Rows are points. Each copy is the shape, with its points in the same order, stretched, turned, moved and blurred by noise. Some copies are also mirrored. Which?
(in the rows, 128 means zero)

Shape:
[[150 140]
 [157 135]
 [ 63 185]
 [133 147]
 [136 141]
 [112 185]
 [129 109]
 [168 127]]
Copy 1 (8 x 2):
[[127 136]
 [133 145]
 [ 41  87]
 [114 127]
 [117 127]
 [ 69 132]
 [136 105]
 [145 148]]
Copy 1 is: only turned
Copy 2, 8 rows:
[[112 141]
 [107 134]
 [181 199]
 [128 149]
 [125 142]
 [138 190]
 [135 116]
 [ 99 124]]
Copy 2 is: mirrored
Copy 3, 8 rows:
[[126 156]
 [134 163]
 [ 36  95]
 [111 147]
 [120 144]
 [ 66 147]
 [145 117]
 [148 174]]
Copy 3 is: only turned

Shape:
[[195  33  81 106]
 [105 155 140 138]
 [110 156 179 107]
 [145 149 149 139]
 [118 127 177 135]
 [125 112 108  81]
 [101 180 152 133]
 [ 92 126  97 131]
 [ 82 120 117 123]]
Copy 1:
[[162  69  48 170]
 [113 143 145 118]
 [135 122 161  93]
 [151 138 127 116]
 [147 115 165 137]
 [109  91  99 115]
 [105 154 163 106]
 [ 85 127 114 135]
 [ 83 111 132 145]]
Copy 1 is: only turned
Copy 2:
[[144  67  25 134]
 [125 146 138 114]
 [138 117 166 103]
 [150 134 130 138]
 [126 111 151 133]
 [135 103  96  77]
 [132 155 156 109]
 [101 144 103  97]
 [ 96 129 118  91]]
Copy 2 is: only turned
Copy 3:
[[171 150 201 240]
 [109 124  99 116]
 [143 124 122  72]
 [155 138  95 127]
 [145  92 111 106]
 [118 150 177 147]
 [120 132  80 101]
 [ 83 118 122 160]
 [ 84 107 131 141]]
Copy 3 is: mirrored
Copy 4, 9 rows:
[[183   9 167 111]
 [105 146 105 149]
 [104 149  88 103]
 [138 150 125 131]
 [136 136  85 119]
 [ 98  69 133 112]
 [ 95 169 104 147]
 [ 99  98 117 170]
 [ 93  95  95 154]]
Copy 4 is: mirrored

Shape, 14 rows:
[[156  87 125 118  98 170 131 149]
 [127 140 135 104 120 148 156   7]
 [128 169 117 135 166 161 124 150]
 [151 120  73 157 107 119 166 145]
 [137 106 112 167 109 129 117 153]
 [144 104 124  99 158 165 113 158]
 [133  94  54 103 109 167 161 165]
 [127 138 109 162 128 168  91 152]
 [202 144 138 130 149 155 134 140]
 [158 114 120 132 115  47 160 164]
 [140 115 125 152 181 125 154 119]
 [124  99 127 141 100 150 150 158]
 [123 121 134 135 119 156 132 160]
 [142 105 122 107  96 122 136  15]]
Copy 1:
[[109  97 126  59 166 124 121 140]
 [148  91 123 146  94 154  37  95]
 [122 178 122 138 130 143 140 156]
 [175 108 123  94 139 112 155 137]
 [129 110 121  99 154 103 162 115]
 [102 131 120 105 183 132 118 164]
 [142  85 102  84 144 129 137 190]
 [105 149  93 116 137 126 154 129]
 [134 170 134  65 177 139 112 141]
 [175 116 188 108 169  61 146 140]
 [158 123 141 149 181 143 137 112]
 [120  93 153  97 142 123 158 131]
 [108 123 145 105 137 127 149 140]
 [149  67 116 124 118 121  38  88]]
Copy 1 is: mirrored
Copy 2 (14 x 8):
[[144 115 103  89 131 119 112 150]
 [182 127 160 175 120 196 126  63]
 [ 99 178 114 143 149 129 153 124]
 [165 109  80 122 130  72 154 103]
 [110 119 101 119 105  90 106 131]
 [108 138 126 103 171 116 111 148]
 [153 100  53  79 182 112 158 114]
 [ 82 160  86 133 123 125 119 133]
 [160 173 124 127 146  97 104 155]
 [159 108 175  87 125  22 131  96]
 [129 127 150 165 149  88 124 126]
 [127 102 106 104 114 109 133 152]
 [105 131 117 108 118 118 136 147]
 [195 113 155 156 120 162 104  51]]
Copy 2 is: only turned
Copy 3, 14 rows:
[[122 119 147 134  84 171 107 119]
 [ 96  94 150  98 192 187 127  20]
 [117 158 117 110 173 120 100 146]
 [137 152 111 144 103 106 114  73]
 [149 128 123 107  98 125 126 122]
 [113 107 144 146 136 144  96 159]
 [ 97 130  92 183  93 138  87 109]
 [142 134 104  89 124 134  97 150]
 [146 162 187 133 151 139  86 113]
 [122 137 175 137 102  63 150  87]
 [146 125 141 143 169 123 143 109]
 [115 139 124 124  90 147 144 121]
 [114 141 123 111 112 145 130 137]
 [110  67 159 101 152 173 121  11]]
Copy 3 is: mirrored
Copy 4, 14 rows:
[[154 105 157 126  75 116 167 175]
 [104  49 167 108  80 145 106  39]
 [153 145 179 123 141 146 115 146]
 [134 169 109 144  88 153 170 158]
 [146 163 132 155  95 101 147 168]
 [165  91 161 125 131 121 137 170]
 [125 112 140 151  97 172 179 203]
 [157 152 167 150 103 123 112 175]
 [203 135 142  89  98 143 143 137]
 [125 176  68 111 129 100 177 157]
 [150 133 136 151 144 119 148 102]
 [127 142 162 141  95 109 177 166]
 [136 141 172 135 113 108 153 166]
 [114  49 124 117  61 127 114  66]]
Copy 4 is: only turned

Shape, 13 rows:
[[184 158 122 144  79 105 155 113  84]
 [164 160 110 151 115  99 142 127 115]
 [136  96  54 149  99 136 145 163  87]
 [140 143 192 173  80 143 155  57 100]
 [162 114 169 127  81 103 136 137 147]
 [144 124 108 118 138 101 137 120 147]
 [142 172 120 147 140 148 117 144 163]
 [113  98 173 169 118 134 157 166 143]
 [129 105 131 118 159 130  79 142 133]
 [135 154 161 109 120 112 138 132 116]
 [126 107 145  50 125 148  92  91 143]
 [104 101  75 117 113 143  68 128 134]
 [152  97 143 148 123 177 105 117 146]]
Copy 1, 13 rows:
[[160 128 148 182 104 108 191 127 140]
 [153 114 139 181 134  96 150 116 146]
 [150  86 102 172 105 186 173 142 132]
 [ 90 157 144 194  50  97 175  98 129]
 [145 153 140 134  88 131 122 148 186]
 [133 120 116 131 139 134 133  94 162]
 [137 153 117 174 160 113 103 125 123]
 [135 133 118 169  53 147  80 134 140]
 [ 99 102 148  92 133 158 105 121 119]
 [146 138 137 125 101 102 126 114 117]
 [ 99 160 126  43 124 167 159  99 125]
 [ 83 102  91  88 139 164 142 146 135]
 [103 152 149 152 113 176 132 128 135]]
Copy 1 is: mirrored
Copy 2:
[[148 112  77 213 149 132 192 114 123]
 [141 136  95 187 143 114 177 144 134]
 [139 171  85 209 127 171 134 180  49]
 [189  90 157 163 171 144 214  68 120]
 [138 103 103 124  79 138 196 101 134]
 [134 132 104 122 150 138 136 146 135]
 [173 131 136 163 124 127 138 167 173]
 [119 124 179 150  75 161 177 132 101]
 [163 120 129 105 110 112  97 147 107]
 [122 112 117 153 120 129 145  88 144]
 [190 109 106  78 138 156  96  79 137]
 [200 180 100 110 123 137 109 154  89]
 [206  89 142 135 116 161 151 157 110]]
Copy 2 is: mirrored
Copy 3, 13 rows:
[[176 159  98 145  85  89 194 138 132]
 [168 159 134 131  93  76 145 126 140]
 [166 140  94 125 172  53 137 193 124]
 [102 145 130 182 101 104 243  66  92]
 [138  78 120 189  81  91 149 110 160]
 [170 112 124 119 123  89 110 106 143]
 [135 159 152 170 120 113  69 112 117]
 [ 90  94 187 193 143  82 150 134 147]
 [136  81 151 135 117 107  80 127  83]
 [127 111 134 137  72 130 139 126 135]
 [135  59  74 120  99 157  93  92  97]
 [120  95  73 129 138  71  69 145  79]
 [134 106 140 192 157 113 113 104  79]]
Copy 3 is: only turned

Shape, 15 rows:
[[131 176 177 176 188  67  80 118 103 104  89 131]
 [120 153  93 123 111  87 176 147  99 119 163 149]
 [ 92 153 166 122 142  85  78 175 149 117 180 109]
 [155  96 130 110  95 151  92 140  92 148 173  84]
 [171 121 105  99 115 139 114 133  86  94 100 119]
 [129  78 140 112  98 146 128 138 169 117  92 181]
 [155 152 123 104 190  69 143 105 161 140 173 120]
 [ 93 176 112 179 121 117  92  89 110 109 117 113]
 [153  90 107 182 105 141 146  85 170 126 125 154]
 [ 91 145 167 118 110  98 152 107 173 135  79 170]
 [135 160  86 177 113  67  99 148 153 137  90 152]
 [163 170  99 155  94 123 122  91 117 131 129 176]
 [102 119 138 142 102 141 148 142 121 146 105 154]
 [ 91  80  93  89 181 120 122 136 136 168 164 161]
 [ 94 169 102 156 107 165 173 147 126 139 104 168]]
Copy 1:
[[129 124 157 158 208  58  76  78  92 125 176 138]
 [152 161 130 137 101 122 172 125 114 118 172 101]
 [131 102 146  98 152 109  97 136 150 153 207  91]
 [187 113 163  83 109 183  97 120 114 135 108 102]
 [179 145 105 117 134 154 113 117  95  88 105 152]
 [144  71 102 160  82 116 126 116 156 133 110 173]
 [159 161 135  92 172 113 160  74 153 163 165 124]
 [107 134 135 195 149 140  79  86 106 124 143  89]
 [162  76 122 191 104 141 130  56 139 159  93 113]
 [ 91 111 122 170  96  77 107  89 181 119 138 143]
 [153 132  93 172 132  54  90 114 116 172 135 107]
 [185 156 131 201 113 137 111  95 122 135 138 141]
 [102 104 155 161  88 110 119 117 120 125 119 139]
 [104 120 119 101 111 161 152 117 124 215 169 169]
 [111 147 140 217 112 127 140 153 128 129 126 141]]
Copy 1 is: only turned
Copy 2 (15 x 12):
[[113 178 141 149 150  81 141 197 101 158 123 211]
 [124 137  98 163  93 103 131  84 121 135 203 146]
 [ 93 102 188 132  98 134 104 169 147 181 200 174]
 [154  93 177 122 138 153 109  97 108 155 160  75]
 [162 146 117 119 154 126 145 140  85 103 173  93]
 [147 121  86  99 110 194 155 158 145 100 141 134]
 [123 139 122 137 187  92  94 104 178 137 185 189]
 [ 79 186 134 131 112 112  84 147  96 147 125 129]
 [130 158  85 156 131 176 108 114 154 103  89 108]
 [108 169  98  80 107 137 156 139 165 122 146 194]
 [153 169 104 145  61  85  86 161 154 125 129 152]
 [163 198 103 137 120 146  99 102 111 125 147 138]
 [127 130  94 116  91 147 154 127 125 158 141 133]
 [106  44  65 103 137 132  91 104 136 151 174 168]
 [122 174  61 118  76 142 139 136 136 180 159 117]]
Copy 2 is: only turned
Copy 3:
[[140 135 171 174 160  66  42 116 114 142 109 137]
 [153 195  93 123 139  50 145 139 123 130 161 125]
 [169 108 158 122 193 104 120 137 125 135 183 139]
 [160  80 120 137  74 121 150 102  93 113 178  92]
 [175 131  87 134  98 109  90 111  73 110 116 112]
 [174 111  96 129 121 130 123 117 150 108  89 201]
 [164 139 133  70 173  45 137  96 117 187 130 123]
 [ 92 168 119 162 150 111  72  86 132 124 156 107]
 [121 143 121  81  82 112 111  86 169 115 101 137]
 [153 146 100 167 176 111 133 106 179 141  93 174]
 [105 117  81 136 143  60  56 143 175 131 130 143]
 [140 171  82 137  90  74  83  74 147 145 151 137]
 [142 143 103 164 102 114 136 132 140 134 119 160]
 [136 123 101  75 136  99 170 107  77 173 142 196]
 [126 209  75 162 103 121 113 159 144 144 139 163]]
Copy 3 is: mirrored
Copy 4:
[[108 135 167 108 176 105  81 114  63  71 168 172]
 [150 142 132 111 105  97 195 147 121 161 166 170]
 [ 97 116 126  75  91  96 116 155 134  71 170 107]
 [144  99  95 103 119 135  92 152 114 173 142  79]
 [186 142  98 117 131 133  94 147 107 165 105 154]
 [135 106 126 158 112 158 121 136 183 131  93 153]
 [113 114 137  74 156  73 141  74 152 143 152 143]
 [115 184 103 135 143 135 106 123  97 119 180 160]
 [142 133 143 189 158 147 144  85 171 156 150 122]
 [ 69 159 150 132 102 135 138 111 147 125  98 180]
 [117 162 147 174 155  83 111 160 153 126 185 182]
 [148 171 147 138 128 136 115 115 132 176 190 171]
 [110 149 133 148 109 153 139 164 129 151 122 137]
 [110  51  79  95 149 136 154 152 175 157 149 143]
 [121 181 126 130 147 173 163 182 143 154 147 156]]
Copy 4 is: only turned

Shape:
[[164 130 179  98 154 102 144 166 175 149  87 145]
 [ 91 115 103  83 185 131 144 107 112 112  71  98]
 [131 136 131 144  86 157 103 103 136 117  70 147]
 [ 88 121 134 149 158 176 149 176 171  85 142 111]
 [167 174 169 145  86  93 173 110  89 113 138 144]
 [160 137 107 174 156 154  88 107  97 103 161  88]
 [ 86 159  79 116 100 111 129 162 104 181 104 143]
 [151 103 177 114 136  89 163 144 100 117  97  75]
 [152  97  79 157 137 147 122 124  77 164 142 151]
 [154  98  73 146 152 184 145 165 132 133 135 104]
 [144 175 157 127 126 177 106 111 151 164 107 131]
 [136 154 116 133 151 131 107  90 175 139 156  83]
 [175  94 101 100 136 100 111 156  93 114  84 125]
 [140 172 155  84  93 136 121  96 105 100 139 126]
 [152 189 112 118 177 120 113 110 168 118 100 111]]
Copy 1:
[[ 78 119 150 192 112 128 141 161 167 140  93  96]
 [100 158  94 148 190  92 139  89 127 107 139  95]
 [163 155 120 116 118 121  65 157 152  87 134 107]
 [142 115  73 128 106 142 189 142 119 113 135 123]
 [162 112 198 139  86 111 122  80 184  98 151 119]
 [194 135  94  82  93  98 138  79 117 188 161 121]
 [116 206 164  91 138 102 162 142 130  93  83 121]
 [ 87 117 137 169 134  64 162 110 150 119 190  91]
 [123 193 116  92  83 114 116  87  88 149 137 145]
 [111 151  78 101  73 112 153 105  69 150 130  95]
 [173 149 154 142 119 173 118 141 156 156 108  78]
 [139 116 124  83 145 156 143 105 167 186 124  89]
 [ 97 134 114 136 109  46 111 133  94 123 125 124]
 [183  83 186 124 152 130 112 102 132 108 135 118]
 [148 122 126 131 137 119 129  96 183 169  81  79]]
Copy 1 is: only turned
Copy 2, 15 rows:
[[143 139 195 171  83 120 104 132  83  72 149 153]
 [113 146 177  87 149 118 119 135 109 144  72 169]
 [177 127 154 112  86 184 133 116 124 153 112 108]
 [ 83 143 171 124 182 136 125 152 116 145 174 114]
 [203 145 109 170 127 144 142  89 116 111 169 169]
 [133  79 123 117 143 148  97 140 144 184 169 176]
 [144 142 101  76  88 136 156 154 153  70 116 109]
 [178 132 163 165 170  87  84 127 116 103 120 163]
 [167  99 103 112 110 130 155 196 147 153 145 141]
 [121  89 161 118 172 146 148 208 153 132 146 136]
 [121 121 137 166  71 190 106 123 107 123 130 133]
 [ 89 115 161 151 105 146 102 111 168 141 152 171]
 [189  81 173  87 120 104 128 149 113 107 122 157]
 [153 108 126 145 113 149 142  53 102 125 135 144]
 [102 126 188 115  91 171 101 108 118 117 140 203]]
Copy 2 is: mirrored
Copy 3 (15 x 12):
[[105  84 169 105 145 180 101 111 157 167 159 153]
 [154 112  56 115 157 121  92 108 105  59 172 125]
 [125 145  89 136 143 199 136 149 165 106  75 141]
 [161  99 133 139 118 143 130 141 101 162  96  30]
 [114 210 191 127 126 136 102 117 118 137  84 181]
 [195 168  97 174 121  83 145 110 142 185  73 155]
 [ 82 163  92 103  90 125  99 176 156 124 161 101]
 [140 141 149  82 130 115  91  56 144 119 119 163]
 [139 168  69 118 121 118 194 125 127 175 134 155]
 [187 141  89 138 111 140 169  98 141 180 144  64]
 [117 137 111 198 101 182 109 124 151 159 118 148]
 [159 114 153 216 105 110 122 138 157 144 132 162]
 [174 151  89  47 148 128 132 114 169 133 136 164]
 [178 156 153 142 108 162  86 135 108 109 100 177]
 [145 124 122 188 176 141  69 145 161 143 136 148]]
Copy 3 is: only turned
